Rows are points. To make a cloud, some directions were put in groups of two or more. Within a group, all points are equally far from the middle, so they leave a hole (a ring in 2 directions, a hollow ball in 3). The other directions are filled evenly. Then the cloud was stretched, turned, moved and blurred a little. How many holes are there, and how many directions does each take, smallest first?

Cloud (14 x 2)
[[-0.26 -0.54]
 [-0.15  0.62]
 [-0.61  0.30]
 [-0.62 -0.34]
 [-0.52 -0.44]
 [ 0.42 -0.01]
 [ 0.32 -0.24]
 [ 0.22  0.53]
 [-0.60  0.33]
 [-0.51  0.43]
 [-0.47 -0.47]
 [ 0.33 -0.22]
 [ 0.02 -0.49]
 [ 0.37  0.37]]
Holes: 1 (2)

Cloud (31 x 4)
[[ 0.57  0.37 -0.34  0.22]
 [ 0.51  0.13  0.17  0.28]
 [ 0.29  0.23  0.55 -0.32]
 [ 0.00  0.18  0.10  0.45]
 [ 0.49 -0.06 -0.74  0.29]
 [ 0.31 -0.29 -0.59 -0.75]
 [-0.18 -0.30 -0.30 -0.05]
 [-0.11 -0.44 -0.08  0.07]
 [ 0.02 -0.52  0.07 -0.09]
 [ 0.86 -0.21  0.00  0.15]
 [ 0.84  0.38 -0.70 -0.12]
 [ 0.86 -0.60  0.20 -0.13]
 [ 0.29 -0.62  0.47 -0.70]
 [ 0.18  0.23  0.20  0.54]
 [ 0.00  0.19 -0.67  0.28]
 [ 0.75 -0.32  0.47 -0.57]
 [ 0.77  0.39 -0.36 -0.57]
 [-0.13  0.30  0.31  0.29]
 [ 0.58 -0.22 -0.72  0.00]
 [ 0.57  0.38 -0.48 -0.21]
 [ 0.10 -0.54  0.13 -0.45]
 [ 0.48  0.04 -0.42 -0.51]
 [-0.04  0.47 -0.15  0.26]
 [ 0.40  0.21  0.18  0.56]
 [ 0.38  0.37 -0.45 -0.59]
 [ 0.83 -0.26 -0.02 -0.03]
 [-0.25  0.05 -0.41 -0.58]
 [ 0.94  0.02 -0.26 -0.31]
 [-0.18 -0.63  0.45 -0.01]
 [ 0.98 -0.24  0.04  0.25]
 [ 0.36  0.02 -0.17 -0.39]]
Holes: 0

Cloud (47 x 6)
[[-0.05 -0.35 -0.18 -0.31 -0.11  0.64]
 [ 0.04 -0.11 -0.41  0.69 -0.67  0.27]
 [ 0.37 -0.03 -0.63  0.95  0.22  0.55]
 [-0.02  0.80 -0.57  0.54 -0.62 -0.04]
 [-0.23 -0.17 -0.05  0.34  0.15  0.68]
 [-0.07  0.74  0.28  0.09  0.32  0.17]
 [-0.12  0.78  0.30  0.12 -0.18 -0.08]
 [-0.29 -0.11  0.46  0.16 -0.05  0.33]
 [ 0.21  0.15 -0.61 -0.22  0.12  1.00]
 [ 0.14 -0.28 -0.25 -0.45 -0.13  0.31]
 [ 0.18 -0.54 -0.54 -0.34  0.59  0.02]
 [ 0.04  0.20 -0.69 -0.41 -0.40  0.32]
 [ 0.27  0.16 -0.28 -0.04 -0.38  0.73]
 [-0.84  0.14 -0.32 -0.38 -0.12 -0.13]
 [-0.40  0.12  0.18  0.19 -0.50  0.93]
 [-0.43  0.11  0.45  0.56 -0.39 -0.59]
 [-0.46  0.42 -0.34  0.88  0.60  0.51]
 [-0.17  0.19  0.27  0.62 -0.59  0.74]
 [-0.20 -0.49 -0.32  0.40  0.19  0.01]
 [-0.11  1.01  0.23  0.25 -0.42  0.34]
 [-0.47  0.13  0.11  0.61 -0.30  0.13]
 [-0.56  0.12  0.18 -0.02  0.65  0.84]
 [ 0.16 -0.21 -0.05  0.05  0.33  0.84]
 [-0.29  0.43 -0.10  0.42  0.26 -0.57]
 [-0.40  0.66 -0.09  0.15 -0.36 -0.13]
 [ 0.27  0.51  0.01 -0.10 -0.26  0.02]
 [ 0.06  0.44  0.39 -0.52  0.43 -0.17]
 [ 0.09 -0.16 -0.60 -0.48 -0.17  0.39]
 [ 0.10 -0.63  0.28 -0.22  0.62 -0.03]
 [-0.41  0.59 -0.55  0.12 -0.06  0.11]
 [ 0.39 -0.16  0.36 -0.38 -0.04  0.06]
 [-0.65  0.27 -0.34  0.73 -0.51  0.20]
 [-0.60  0.27 -0.62  0.96  0.06  0.02]
 [ 0.31  0.41 -0.89  0.57 -0.18  0.58]
 [ 0.05 -0.06  0.23  0.16 -0.41  0.68]
 [-0.39  0.07  0.15  0.78  0.23 -0.38]
 [-0.58  0.53 -0.58 -0.19  0.16  0.48]
 [-0.23  0.88  0.32  0.17  0.02  0.44]
 [ 0.34  0.58  0.01  0.46  0.49 -0.24]
 [-0.60  0.19 -0.23  0.61 -0.14 -0.39]
 [-0.04  0.36 -0.92  0.27 -0.06 -0.32]
 [-0.16  0.11  0.29  0.71 -0.66  0.36]
 [-0.79  0.32  0.21 -0.37 -0.42  0.45]
 [ 0.04 -0.42  0.09  0.90  0.44 -0.44]
 [ 0.12 -0.37  0.02  0.29 -0.29 -0.19]
 [ 0.25  0.34 -0.24 -0.21 -0.56  0.48]
 [-0.22  0.84  0.07  0.70 -0.04  0.10]]
Holes: 1 (2)

Cloud (96 x 9)
[[-0.37  0.33 -0.61 -0.15 -0.23 -0.18 -0.85 -0.21 -0.39]
 [-0.08 -0.04  0.47  0.04  0.05 -1.08 -0.21  0.40  0.34]
 [ 0.17  0.09  0.49 -0.14 -0.21 -0.20  0.11 -0.77  0.42]
 [-0.29  0.31 -0.59  0.26  0.41 -0.77 -0.51 -0.12  0.24]
 [-0.03 -0.29 -0.04 -0.40  0.21 -0.18  0.76 -0.47 -0.17]
 [-0.05 -0.50 -0.92  0.30 -0.04 -0.17  0.39  0.25 -0.13]
 [-0.60  0.43 -0.20  0.81 -0.60  0.15 -0.66  0.05 -0.10]
 [-0.33 -0.48  0.67  0.56  0.09  0.62 -0.51  0.10 -0.22]
 [ 0.09  0.30  0.15 -0.35  0.29 -0.16  0.42 -0.76  0.18]
 [-0.80  0.24 -0.19  0.10  0.04 -0.49 -0.24  0.72 -0.38]
 [-0.61 -0.01 -0.44  0.67  0.43 -0.62 -0.30 -0.18  0.33]
 [-0.60 -0.77 -0.19  0.37  0.22  0.09 -0.21 -0.70 -0.30]
 [-0.34 -0.39  0.65 -0.41 -0.48  0.08 -0.35 -0.55 -0.29]
 [-0.88 -0.04  0.75  0.26 -0.17 -0.43  0.20  0.40 -0.14]
 [-0.05 -0.51 -0.37 -0.21 -0.13 -0.69 -0.69  0.28  0.06]
 [ 0.81  0.21 -0.52  0.08 -0.14  0.33  0.49  0.19 -0.16]
 [-0.33 -0.01  0.18 -0.30  0.20 -0.82 -0.24  0.25 -0.57]
 [-0.60 -0.04 -0.77  0.08 -0.20  0.07 -0.69  0.45 -0.18]
 [-0.66 -0.22 -0.58 -0.38 -0.01 -0.27 -0.27  0.23 -0.38]
 [ 0.11  0.62  0.25 -0.30 -0.25  0.04 -0.10  0.62 -0.46]
 [ 0.23  0.04 -0.60  0.36  0.02 -0.45  0.32 -0.79 -0.18]
 [ 0.83  0.22  0.22 -0.08  0.52  0.34  0.10  0.10  0.14]
 [ 0.53 -0.26 -0.04  0.78  0.01 -0.06 -0.76 -0.12  0.34]
 [-0.76  0.23 -0.13  0.18  0.67  0.36 -0.28 -0.33 -0.38]
 [-0.22 -0.11  0.96  0.09 -0.42 -0.09  0.14  0.47 -0.47]
 [ 0.09 -0.11 -0.31  0.40  0.48  0.24 -0.68  0.63 -0.44]
 [-0.75 -0.16 -0.20  0.69  0.07  0.10  0.05  0.60 -0.61]
 [-0.84 -0.29 -0.04 -0.26 -0.36 -0.41 -0.24  0.28  0.07]
 [ 0.01  0.81 -0.01 -0.23 -0.18  0.34  0.49  0.45 -0.14]
 [ 0.14 -0.24 -0.76  0.47 -0.15 -0.03 -0.46 -0.62 -0.54]
 [-0.16  0.68  0.30  0.57 -0.13 -0.95 -0.17  0.20 -0.03]
 [ 0.06  0.22  0.13  0.58  0.59 -0.61 -0.03 -0.59 -0.12]
 [-0.39 -0.65  0.70 -0.42 -0.01  0.24  0.12 -0.14 -0.32]
 [-0.42  0.36  0.55 -0.05 -0.10 -0.50  0.62  0.43  0.06]
 [-0.38  0.22 -0.11  1.03 -0.26 -0.46 -0.21  0.76 -0.12]
 [ 0.35 -0.75  0.19 -0.22 -0.32 -0.58  0.24  0.15 -0.08]
 [ 0.37  0.19 -0.08  0.35 -1.00 -0.09 -0.01 -0.60 -0.09]
 [-0.54 -0.21 -0.21  0.01 -0.21 -0.77  0.00 -0.03 -0.74]
 [-0.85  0.32 -0.03  0.67 -0.45 -0.51 -0.48 -0.05 -0.45]
 [-0.73  0.16  0.24 -0.20 -0.15  0.24 -0.11 -0.85 -0.33]
 [-0.91 -0.29 -0.03 -0.17  0.16  0.35  0.31 -0.21  0.05]
 [-0.37 -0.20  0.07  0.05  0.42 -0.41 -0.09  0.28 -0.86]
 [-0.04  0.23 -0.14  0.16  0.56 -0.36  0.82  0.39 -0.02]
 [ 0.40  0.25 -0.74 -0.23 -0.02 -0.05 -0.39  0.03  0.50]
 [-0.05 -0.13  0.62  0.80 -0.21 -0.36  0.11  0.78  0.17]
 [ 0.23  0.65  0.37  0.08  0.04  0.23  0.80  0.22 -0.02]
 [-0.53  0.03 -0.42  0.16 -0.44  0.57 -0.80  0.26 -0.34]
 [ 0.54  0.31  0.52 -0.08 -0.74  0.21 -0.09  0.21  0.30]
 [ 0.12 -0.50 -0.27  0.46 -0.23 -0.94 -0.40 -0.02  0.37]
 [ 0.24 -0.03  0.73 -0.11 -0.18 -0.31  0.45  0.39 -0.45]
 [ 0.01  0.59 -0.19 -0.18  0.28 -0.08  0.24  0.79 -0.13]
 [-0.18 -0.48 -0.14  0.59 -0.06 -0.94  0.31 -0.46 -0.18]
 [-0.02  0.40  0.03  0.34 -0.61  0.19 -0.99  0.44  0.06]
 [-0.53 -0.28  0.34  0.13  0.11 -0.40 -0.94  0.00  0.42]
 [-0.61 -0.04  0.69 -0.28 -0.31 -0.27  0.02 -0.48 -0.60]
 [-0.05 -0.24  0.51  0.76  0.42 -0.56  0.01 -0.08  0.50]
 [ 0.17  0.41 -0.41  0.87  0.12 -0.01 -0.45  0.63  0.34]
 [ 0.12  0.20 -0.15  0.38  0.45 -1.03  0.14  0.11 -0.24]
 [ 0.04 -0.55  0.06 -0.44  0.38  0.32 -0.68  0.44  0.05]
 [ 0.07 -0.26  0.27 -0.33  0.10  0.09 -0.80  0.73  0.09]
 [-0.02 -0.44  0.02  1.03  0.05  0.74 -0.10  0.12 -0.22]
 [-0.09  0.16 -0.38  0.01 -0.45 -0.02  0.25 -0.25 -0.96]
 [-0.57  0.40 -0.27  0.15 -0.32  0.22 -0.60 -0.70 -0.07]
 [ 0.05 -0.44  0.18  0.56  0.17 -0.40 -0.86 -0.17  0.48]
 [ 0.39 -0.24  0.44  0.00  0.29  0.04 -0.89 -0.30 -0.38]
 [-0.43 -0.51  0.79 -0.35 -0.40 -0.36 -0.16 -0.02 -0.33]
 [-0.10  0.60  0.00 -0.11  0.16 -0.24  0.87  0.19  0.02]
 [-0.46 -0.66  0.65  0.47 -0.38  0.04 -0.44 -0.03  0.28]
 [ 0.50  0.29 -0.35  0.28 -0.15 -0.35  0.14  0.36 -0.66]
 [ 0.58 -0.23  0.29 -0.52  0.48 -0.20 -0.09 -0.46 -0.25]
 [-0.62 -0.41 -0.41  0.24  0.77 -0.49 -0.12  0.16 -0.34]
 [-0.05 -0.09  0.52  0.90 -0.43  0.60  0.33  0.10 -0.18]
 [-0.08  0.03  0.23  0.36 -1.01  0.20 -0.18 -0.17  0.36]
 [-0.09 -0.68  0.12 -0.19  0.46  0.39 -0.83  0.20 -0.13]
 [ 0.31 -0.57  0.16  0.96  0.15 -0.15 -0.69  0.10  0.13]
 [-0.17 -0.25 -0.13  0.19 -0.02  0.02  0.59 -0.45  0.54]
 [-0.22  0.62 -0.19 -0.30  0.45 -0.26 -0.21  0.59 -0.25]
 [ 0.91 -0.36  0.34  0.34 -0.28 -0.45 -0.10 -0.43  0.01]
 [-1.01 -0.30  0.55  0.44  0.28  0.08  0.24  0.01 -0.25]
 [ 0.70 -0.51 -0.01  0.40 -0.05 -0.18  0.21  0.56 -0.45]
 [-0.03 -0.20  0.71  0.18 -0.67  0.33 -0.78  0.09 -0.36]
 [-0.64  0.33  0.43  0.28  0.13 -0.43 -0.53 -0.47  0.31]
 [ 0.26 -0.59  0.17  0.59  0.41  0.53 -0.39 -0.07 -0.56]
 [-0.27 -0.23  0.77 -0.39 -0.26 -0.66 -0.27  0.13 -0.38]
 [ 0.01  0.14  0.43  0.48  0.18 -0.77  0.72  0.05  0.20]
 [-1.06 -0.37  0.14  0.25  0.19 -0.56 -0.03  0.41 -0.09]
 [ 0.08 -0.76 -0.09  0.19  0.90 -0.38 -0.12  0.22  0.27]
 [ 0.36  0.05 -0.02  0.36  0.54  0.11 -0.77  0.22 -0.45]
 [ 0.31 -0.08 -0.01 -0.64  0.55 -0.28  0.28 -0.18  0.28]
 [-0.17 -0.69  0.28  0.13  0.47 -0.46  0.69  0.10 -0.11]
 [-0.29  0.63  0.22 -0.39  0.52 -0.04  0.30 -0.02  0.38]
 [ 0.50  0.52 -0.10  0.47 -0.48 -0.01 -0.57  0.25  0.47]
 [-0.07  0.09 -0.46  0.49 -0.07  0.92 -0.10 -0.13  0.30]
 [ 0.16 -0.37  0.73  0.50 -0.45  0.48  0.08 -0.30  0.22]
 [ 0.69  0.17  0.46  0.88 -0.31 -0.22 -0.06 -0.15 -0.14]
 [-0.30 -0.05 -0.29  0.46 -0.62  0.35 -0.13 -0.75 -0.63]]
Holes: 2 (3, 6)
